Every row gives one point. The points of each table are mixes of a few directions, plus a little noise. How many directions does each table use, and how many do they share? Where both have some left over, give the other angles between the two spaces (their principal angles), to ten degrees, smallest first.

First (5 x 2)
7, 44
-10, -63
-2, -14
-9, -52
14, 85
Second (6 x 2)
-17, -102
-3, -27
0, -10
2, 11
11, 69
12, 56
Directions: first 1, second 1, shared 1

First (5 x 3)
-59, 24, -17
88, -60, 31
-23, 73, -18
-13, 1, -2
8, -36, 9
Second (5 x 3)
-50, -59, 2
-43, -53, 4
-12, -15, 1
45, 55, -1
59, 73, -2
Directions: first 2, second 1, shared 1

First (8 x 6)
-33, 60, -47, 6, -40, -54
-15, 36, -18, 27, 16, 56
36, -37, 65, -37, -2, 57
-38, 1, 9, -49, -6, -4
-46, 25, -54, 43, 42, 7
12, -28, 19, 2, 26, 31
-6, 29, -17, -25, -66, -92
90, -86, 43, 33, 29, -1
Second (7 x 6)
-10, -28, 13, 18, 71, 95
11, 31, -16, -19, -79, -105
-5, -14, 7, 9, 37, 49
1, 4, -2, -2, -9, -13
-5, -14, 7, 9, 36, 47
-4, -12, 7, 8, 32, 43
12, 33, -17, -21, -87, -116
Directions: first 4, second 1, shared 1

First (10 x 8)
21, 7, 31, 26, -23, -8, 10, -3
-3, -8, -5, 34, -20, -53, -8, 47
-81, 86, -57, -30, -27, 25, -29, 31
36, -28, 33, 14, -11, -10, 28, 20
42, -23, 31, 49, 27, -18, -29, -85
4, -27, 28, -32, 6, 6, 55, -27
54, -7, 37, 18, -6, 28, 0, 2
30, -61, 10, 29, 16, -53, 7, 12
-50, 91, 11, -18, -38, 41, 14, -42
-51, -31, -121, -92, 73, 40, -47, 50
Second (9 x 8)
5, -9, 42, -44, 3, 33, 67, -60
-37, 12, -59, -17, 33, 1, -50, -10
35, 5, -8, 29, -18, 8, -34, 77
-7, 9, -36, -20, 21, 32, -30, 10
72, 1, 28, 16, 4, 64, -24, 10
-85, -11, -3, -41, -50, -88, 107, 54
34, -1, 14, 63, 5, -24, -48, -29
40, 3, 12, -17, 22, 75, -13, -29
-48, -6, 8, 26, -19, -100, 30, -29
Directions: first 5, second 4, shared 4

First (7 x 9)
-9, -20, -15, -20, 21, -18, 14, 13, -79
-1, 19, 8, 12, -21, 39, 13, -8, 47
-65, -63, -80, -30, 50, -121, 64, -20, 1
7, 20, 13, 14, -21, 37, 1, -5, 41
33, 14, 33, 3, -6, 29, -43, 20, -54
38, 7, 34, 6, 3, -14, -71, 15, -29
-5, 23, 6, 16, -29, 47, 19, -15, 75
Second (9 x 9)
-9, 53, -20, 22, 18, -9, -14, 8, 77
2, -43, 13, -18, -20, 20, 27, -9, -59
4, 77, -21, 36, 45, -60, -72, 21, 107
-5, 33, -11, 14, 12, -8, -10, 5, 48
-17, -51, 8, -25, -43, 77, 88, -22, -65
1, -29, 8, -13, -14, 16, 19, -6, -42
4, 43, -10, 20, 27, -38, -46, 13, 60
16, -35, 17, -13, -1, -22, -21, 1, -54
3, -49, 16, -22, -22, 23, 30, -10, -69
Directions: first 3, second 2, shared 1; angles 40
